Each row of a before or after table is a point. The points were changed in one or more steps. Then noise was added and the rows were shuffled. The steps act on columns, c1 being the first. What was done? A step turns or swaps two columns, mirrors them in a line or flattens them onto one, adds a multiple of one to another, or multiplies or shifts one. Angles are multiples of 10 degrees, from the lower column toward the higher: turns from -170 to 170, lines from 10 to 170 but not 90. Use the fewest steps. Two steps may share a column if one is a turn and the other turns, adds or multiplies; they go together, in the order done. Otherwise the lowest column goes first.

Before (9 x 3):
-7,7,0
-4,2,4
4,-11,-14
-1,5,-1
8,12,5
-3,-9,-11
6,0,-10
20,11,3
6,16,-1
After (9 x 3):
-9,13,-7
18,10,1
-3,0,5
-12,-4,1
60,-5,10
-21,-1,7
12,15,-8
24,-7,11
18,-1,16
Steps: multiply c1 by 3; turn c2 and c3 by 100 degrees

Before (9 x 6):
4,14,18,13,22,2
-2,13,-1,10,9,-10
-13,10,20,-23,-20,8
23,-7,-15,22,5,1
1,9,-5,-6,21,2
5,-9,18,-21,1,-3
8,6,11,-17,-16,-10
15,12,10,-18,7,4
-2,16,-2,11,27,4
After (9 x 6):
3,-8,28,27,2,-4
9,6,27,17,-16,-10
-3,12,-22,-6,11,-11
3,10,23,-2,20,1
1,14,-63,10,22,3
16,14,32,16,6,3
22,-7,-34,-24,7,1
-2,18,-26,-8,28,4
-12,10,30,32,-20,8
Steps: turn c3 and c4 by 120 degrees; multiply c3 by 3

Before (8 x 9):
26,-23,8,28,11,-19,-38,-23,-23
10,-12,-21,47,38,43,17,-33,41
29,0,-18,-4,5,-10,-29,5,9
21,-8,4,-24,1,-14,3,20,-12
-4,28,0,-28,-6,-8,5,9,21
12,26,-10,24,29,32,-31,6,6
20,29,2,6,-9,-2,5,31,22
29,6,23,-25,-7,-5,-23,16,10
After (8 x 9):
32,-22,16,-14,-27,-4,1,-23,-44
30,1,-36,6,-1,6,-21,6,-21
28,6,46,15,22,10,-21,16,-16
1,29,0,18,23,-9,-16,9,16
19,29,4,-10,2,8,-16,31,15
-12,-12,-41,-11,-60,41,-27,-33,35
25,-9,8,20,15,-1,12,20,-3
-6,26,-19,1,-39,34,-21,6,-24
Steps: turn c1 and c6 by 30 degrees; multiply c3 by 2; turn c4 and c5 by -140 degrees; turn c7 and c9 by 60 degrees

Before (12 x 12):
-16,-1,-5,-1,27,16,2,-1,19,-5,-5,3
-1,3,-1,-2,-15,-4,3,13,-3,-7,-8,6
2,18,14,18,-20,0,-13,2,9,-14,-7,11
0,-2,-13,12,13,4,12,-10,21,8,-17,8
-10,17,-3,25,-15,-5,-14,24,0,-3,-14,1
29,-25,21,1,39,2,-24,25,13,7,-2,-5
2,1,0,30,-28,11,-5,20,-1,-13,3,5
-20,-14,-3,7,17,13,-2,-17,-6,9,-20,3
7,19,-11,15,-28,5,-22,11,-5,-1,5,-1
-12,-18,-15,8,31,-5,-1,-18,5,-14,-14,-2
29,1,18,13,31,5,-10,23,-15,0,2,-6
27,-8,27,9,20,4,-12,22,6,-2,-4,-34
After (12 x 12):
0,3,-6,-4,28,-15,-15,-8,19,3,-5,2
-14,-11,-2,50,-16,14,-12,-7,0,14,-26,1
3,2,0,-5,-14,8,-2,-5,-2,8,-13,9
-2,4,-2,14,17,-26,-20,10,-6,-16,-7,3
-1,23,-15,15,29,-11,-12,21,5,-1,-4,-4
-13,8,29,18,20,9,27,-16,7,-3,-13,-43
-10,0,18,24,31,11,29,-21,-14,2,-9,-9
-15,-5,12,37,-18,0,2,4,9,22,-8,14
-22,-15,-10,30,-29,3,7,-13,-4,11,-1,-4
16,-3,-13,25,12,-15,-1,9,22,-9,-11,10
-24,16,21,3,40,13,29,-19,13,-21,-14,-7
-5,7,0,61,-28,3,2,-22,-1,10,-7,9
Steps: swap c1 and c7; turn c2 and c10 by 140 degrees; multiply c4 by 2; turn c8 and c11 by -30 degrees; turn c6 and c8 by -140 degrees; multiply c12 by 1.3
